Each row of a before or after table is a point. One or more steps were done to the points. Then noise was added and the rows were shuffled. The steps act on how far a point lies along the listed directions, d1 being the first. Name the steps. A step turns or swaps two directions, mirrors them in a line or flattens them onto one, adds a multiple of one to another, or multiplies one. Angles are multiples of 10 degrees, from the lower direction toward the higher: turns from -170 to 170, lines from 10 to 170 but not 90. Use the fewest steps. Two steps may share a direction if one is a turn and the other turns, adds or multiplies; they go together, in the order done. Otherwise the lowest direction goes first.
In the rows, zero is written as 128.

Directions:
(1): [174 166]
(2): [166  82]
Before (9 x 2):
[[180  46]
 [ 99 141]
 [192  54]
 [173 202]
 [121 149]
 [154  90]
 [107 117]
 [124 127]
 [167 131]]
After (9 x 2):
[[107 152]
 [198 185]
 [138  84]
 [126 148]
 [165  33]
 [167 115]
 [127 128]
 [147  32]
 [107 126]]
Steps: turn d1 and d2 by 20 degrees

Directions:
(1): [191  87 153  99]
(2): [122  82  58 121]
(3): [ 73  80 167 110]
(4): [139  97 140 205]
Before (11 x 4):
[[125 136 117  85]
 [130 154 101  91]
 [126 182 187 183]
 [121 172  88 107]
 [143 136 114 115]
 [189 163  82  83]
 [148 121  54  97]
 [122 187 136 117]
 [162 166 121  98]
 [138 165 129  83]
 [ 60 193 170 191]]
After (11 x 4):
[[175 111  83  63]
 [117  88  87  32]
 [ 98 142 120  41]
 [ 83  96 207 180]
 [100 132 161  68]
 [122 121 117 100]
 [129 141 119  48]
 [101 114 121  59]
 [124 155 112  64]
 [122 137 249 166]
 [142 124 135  49]]
Steps: turn d2 and d3 by -130 degrees; turn d1 and d2 by 130 degrees; multiply d4 by 1.6

Directions:
(1): [144  67 204 149 124 150]
(2): [ 55  85 109 101  82 145]
(3): [145  65 100  93 177  83]
(4): [178 117 116 125  49  86]
(5): [171 130 120  61 124 194]
Before (9 x 6):
[[126  74  63 129 137  35]
 [ 82  36 101  99  75  57]
 [122 116 157 148 167 130]
 [146  76 107  64  24 148]
 [111 193 109 123 199 128]
 [ 93  44 219 124  90 138]
 [ 50 102  69 105 116 100]
 [126 108 129 115 149 126]
 [165 121 152 166  80 133]]
After (9 x 6):
[[138 126 107  97 134 137]
 [119 227  90  63  94 167]
 [ 69 137 149 103  49 200]
 [163 151  97 123 150 136]
 [ 85  49 142 105  83 181]
 [108 125 120 115 116 127]
 [ 74 194 116 173  88 122]
 [ 92 119 182 155  67 183]
 [135  81 169 137 151  98]]
Steps: turn d1 and d5 by 150 degrees; turn d2 and d3 by -80 degrees; multiply d4 by 0

Directions:
(1): [123 140 176  84 118  97 156 199 198]
(2): [115 111 106 173 109 150 214  89 185]
(3): [164  39  89  81 125  76 146 121 119]
(4): [ 74 106 135 110 170 114  72  72 191]
(5): [197 171 130 166 184  64 134 107 147]
Before (9 x 9):
[[214 112  74 115 139  80 102  94  61]
 [111 159 151 151 138  89 136  70 214]
 [209 199 151 162 130  93 211 161 145]
 [116 158 149 179 117 147 120 135 117]
 [222  69  53 153 134 106 202  75  84]
 [157  56 125  74 125 106 166 153 157]
 [ 99 136  86 157 169 141 126  49 144]
 [113 155 132 127 116 195 127 165  51]
 [167 176 168 105 125 150 121 220  94]]
After (9 x 9):
[[127 140 131 117  95 214 125 180  60]
 [153 186 160 112 148 142 123 194  85]
 [216  77 102 120 125  73 242 142 165]
 [ 83 129 120 173 120 134 131  34 182]
 [151  84 123  57  70 100 185 179 174]
 [121 164 157 172 120 137 128 149 128]
 [135 135  99 178  65 199 228 112  96]
 [166  48  84 110 135 127 132  97  89]
 [116 160 121 133 175  97 151 103 211]]
Steps: turn d2 and d5 by -60 degrees; turn d1 and d5 by -150 degrees

Directions:
(1): [118 221 133  98 103 192  89 126 104  87  91]
(2): [140 160 202 118 151 119 138 132 137  79 227]
(3): [112  87 181 140 132  83  30 155 114  95  93]
Before (10 x 11):
[[133 124  83 123 142 139 171 109 121 135 130]
 [ 92 148 175 112 142 134  66 140 119  72 144]
 [132  72 130 145 142 102 162 137 151 171 171]
 [107 131 151 118 124 139 110 135 118 118 124]
 [144 119 154 149 145 116 115 126 121 140 153]
 [122  68 153 154 132  94 121 128 128 144 119]
 [125  62 159 135 146  82 150 131 131 143 164]
 [128 178 196  92 111 137  22 132  95  57 105]
 [126  82 201 134 139  63  62 153 132  98 160]
 [104 160  59  98 111 193  97 125  86 148  22]]
After (10 x 11):
[[120 148 107 128 101 173 148 107 109 150  98]
 [111 180 112  93 102 184 129 120  99 121  83]
 [144 168 126 134 124 157 120 117 115 132 131]
 [119  98 124 136 137 108  96 133 106 105 101]
 [166 145 150 100 151 123 223  97 156 133 248]
 [114 155 136 108 150 146 181 117 146 111 203]
 [119 120 137 112 128 136 157 125 125 140 154]
 [111 164 119 113  97 175  87 141 115 137  71]
 [131   7 107 147 169  64 166 145 137 190 149]
 [143 210  94  89 101 198 181 111 134 130 163]]
Steps: mirror d1 and d2 in the line at 70 degrees; multiply d3 by -1
